Each row of a before or after table is a point. One or more steps were done to the points. Then noise was added and the rows were shuffled. The steps act on how far a point lies along the listed directions, d1 being the first. What was done? A step turns or swaps two directions, mirrors them in a line or flattens them onto one, adds a multiple of one to another, or multiplies one. Angles are multiples of 10 degrees, from the lower direction toward the higher: turns from -170 to 170, lines from 10 to 170 but not 90. Use the fewest steps. Two steps may share a direction if one is a turn and the other turns, adds or multiplies; they go together, in the order done. Otherwise the lowest direction goes first.

Directions:
(1): [-6.1  1.2]
(2): [1.2 6.1]
Before (14 x 2)
[[-1.7  5.7]
 [-2.0  3.7]
 [ 3.0 -0.9]
 [ 2.2  4.5]
 [ 5.3  3.7]
 [ 0.2 -3.3]
 [ 0.5 -3.2]
 [-1.9  1.7]
 [ 7.3  3.2]
 [ 4.5 -7.5]
 [ 2.6  6.8]
 [ 5.5  6.1]
 [-3.3 -1.3]
 [ 0.9 -8.0]]
After (14 x 2)
[[-5.8  6.2]
 [-1.8 -7.7]
 [-3.5 -0.8]
 [-1.5  7.0]
 [ 1.8  1.7]
 [ 2.2  4.0]
 [ 2.0  5.3]
 [-0.8 -3.0]
 [-4.7  3.9]
 [-0.2 -3.2]
 [-7.2  3.0]
 [-5.5 -7.4]
 [ 3.2 -1.7]
 [-1.4  4.8]]
Steps: mirror d1 and d2 in the line at 80 degrees

Directions:
(1): [ 1.0  1.1 -7.4]
(2): [-2.1 -7.2 -1.3]
(3): [-7.2  2.3 -0.6]
Before (14 x 3)
[[-1.6  2.4 -3.4]
 [-2.7  0.2 -6.5]
 [-6.8  0.4  3.1]
 [-5.3 -2.3 -3.7]
 [-6.3 -3.8  3.5]
 [ 2.1  6.3 -2.6]
 [ 4.3 -4.6 -5.0]
 [-1.6  2.5  1.1]
 [-3.5 -3.5 -3.2]
 [ 4.1 -3.0 -5.9]
 [-0.4  1.2  3.0]
 [ 0.9 -4.5  1.1]
 [-3.5 -4.0 -3.5]
 [ 1.2  4.6  2.4]]
After (14 x 3)
[[ -5.4   1.4   4.9]
 [  6.5  -7.0   5.2]
 [  8.3  -5.8   6.2]
 [  0.2  -0.5  -5.2]
 [  4.9   1.5   3.4]
 [ -1.6  -5.3  -4.5]
 [ -0.3   2.5  -2.6]
 [ -3.7   1.5  -2.6]
 [ -9.6   1.8   4.3]
 [ -7.3   8.8   1.9]
 [ -5.1   1.3   5.4]
 [ -7.9  -2.9   3.6]
 [-10.8   7.8  -1.7]
 [ -6.1  -1.9  -0.4]]
Steps: turn d1 and d2 by 120 degrees; multiply d3 by 2

Directions:
(1): [-0.2  0.0  8.7  0.6]
(2): [-6.0 -0.5  0.3 -6.3]
Before (9 x 4)
[[-2.0  1.5 -0.6 -3.3]
 [ 2.3 -1.1  4.2  0.7]
 [ 9.5 -0.5 -2.4  7.3]
 [-0.5 -0.4 -0.6 -0.2]
 [ 5.2 -0.3 -2.4  5.2]
 [10.5 -1.7  5.6  7.6]
 [-2.7 -0.1  4.9  1.8]
 [-4.1  1.3 -2.1 -1.9]
 [ 4.6 -2.5 11.7  3.3]]
After (9 x 4)
[[ -3.8  -1.9  -8.8  -7.5]
 [ -1.2   1.7   4.4   1.5]
 [  7.1  -2.5 -10.4   3.9]
 [ -3.6  -1.0  -5.2  -4.3]
 [  1.5  -2.7 -13.1  -3.5]
 [  1.2   0.2  -2.3   5.5]
 [  3.0  -1.2  -3.8   0.7]
 [ -0.4  -0.1   0.6   0.2]
 [  1.4   1.8   3.6   0.5]]
Steps: turn d1 and d2 by -120 degrees
